Each row of a before or after table is a point. One or more steps were done to the points. Then noise was added and the rows were shuffled. The steps act on how far a point lies along the listed directions, d1 being the first. Name the steps. A step turns or swaps two directions, mirrors them in a line or flattens them onto one, adds a multiple of one to another, or multiplies one. Angles are multiples of 10 degrees, from the lower direction toward the higher: turns from -170 to 170, lines from 10 to 170 but not 90. Use the fewest steps. Two steps may share a direction if one is a turn and the other turns, adds or multiplies; they go together, in the order done. Otherwise the lowest direction goes first.

Directions:
(1): -27, 46
(2): 46, 27
Before (13 x 2):
-15, 46
53, -1
-71, 10
5, -39
-60, 2
-83, 18
-46, -20
-39, 31
49, -13
24, -29
39, -9
-42, -3
-41, -5
After (13 x 2):
41, 26
1, 47
-16, -50
23, 55
49, 1
46, 71
35, 62
8, 40
-37, -17
-35, -35
-38, 12
11, 41
-25, -31
Steps: turn d1 and d2 by 110 degrees

Directions:
(1): -54, -49, 48, 9, -24, 12
(2): 38, 32, 66, -3, 2, 40
(3): -26, 36, 37, -9, 24, -67
(4): 41, -48, 14, -59, -4, -28
Before (14 x 6):
9, -59, 55, -59, -21, 1
12, 8, 11, -1, -16, 38
43, 105, 83, 0, 20, 14
-49, 18, 11, 75, -10, 30
22, 85, 17, 36, 25, 19
7, 17, 27, 16, -11, 26
12, -21, 27, 17, -44, 65
-31, -29, 86, -10, -8, -25
-31, -55, -40, 6, -42, 44
-26, 19, -116, 37, 21, 3
-9, -57, -5, 7, -17, 7
38, 22, 41, -18, -14, -4
1, -20, -1, 35, -25, 20
51, 77, -7, -15, 18, 26
After (14 x 6):
-17, -46, -11, 23, -18, 19
18, -58, 48, -37, -11, -44
-54, 11, 20, 45, -21, 69
17, 47, 28, 19, -15, 20
21, -2, 16, -17, -17, 27
19, -39, 9, 5, -24, 1
28, -40, -86, -53, 22, -57
56, 88, 91, -22, 20, -1
-15, -73, -32, -19, -41, 28
64, 62, 2, -37, 17, 12
65, 34, 41, -39, 26, -29
-60, 4, 71, 38, -7, 8
23, 0, 35, -11, -12, 9
28, -37, 35, -8, -44, 50
Steps: mirror d3 and d4 in the line at 170 degrees

Directions:
(1): -27, 15, 17, 67, -6, -25, 0, -27, -34, -71, 50, 34
(2): 16, 13, 44, -19, 13, -39, -58, -1, -83, 37, -23, 20
Before (10 x 12):
-4, 38, 54, 65, -9, -34, -40, -30, -102, -49, 32, 60
-41, -5, -10, 30, -17, 41, 50, -19, 54, -70, 53, -11
-43, 26, 5, 83, -28, -24, 3, -48, -42, -106, 84, 47
13, -8, -3, 24, 14, -24, -1, -20, -8, -37, 33, 21
5, 17, -8, -44, 9, -3, -14, 40, 32, 90, -48, -27
-15, -9, -31, 12, -13, 37, 81, -16, 75, -55, 19, -25
-17, -8, -24, 56, -13, -4, 36, -1, 39, -53, 12, 11
6, 0, -34, -55, -22, 39, 34, 39, 113, 39, -12, -30
5, -16, -35, -4, 1, 24, 31, -13, 58, -34, 25, 4
-23, -10, -10, 4, -1, -5, -4, -20, 17, -22, 14, 8
After (10 x 12):
-21, 25, 47, 43, -2, -33, 5, -41, -60, -61, 40, 32
-33, 17, -39, 35, -7, 10, 47, 27, 91, -8, 22, -24
20, 26, 52, -53, 0, -47, -85, -7, -115, 63, -25, 28
28, -5, 9, -20, 22, -26, -32, -10, -30, 10, -3, 14
3, -2, 11, 18, 10, -21, -10, -29, -27, -48, 39, 43
-47, 15, -8, 60, -29, -2, 36, -6, 47, -87, 75, 33
-26, 19, 62, 22, -3, -27, -37, -31, -88, -34, 28, 28
-13, 1, 8, -6, 6, -22, -29, -15, -16, 3, 4, 11
63, 8, 29, -68, 5, 4, -52, 26, -51, 101, -76, -1
-9, 7, 27, 38, -6, -47, -23, -5, -63, -20, -5, 39
Steps: turn d1 and d2 by 100 degrees
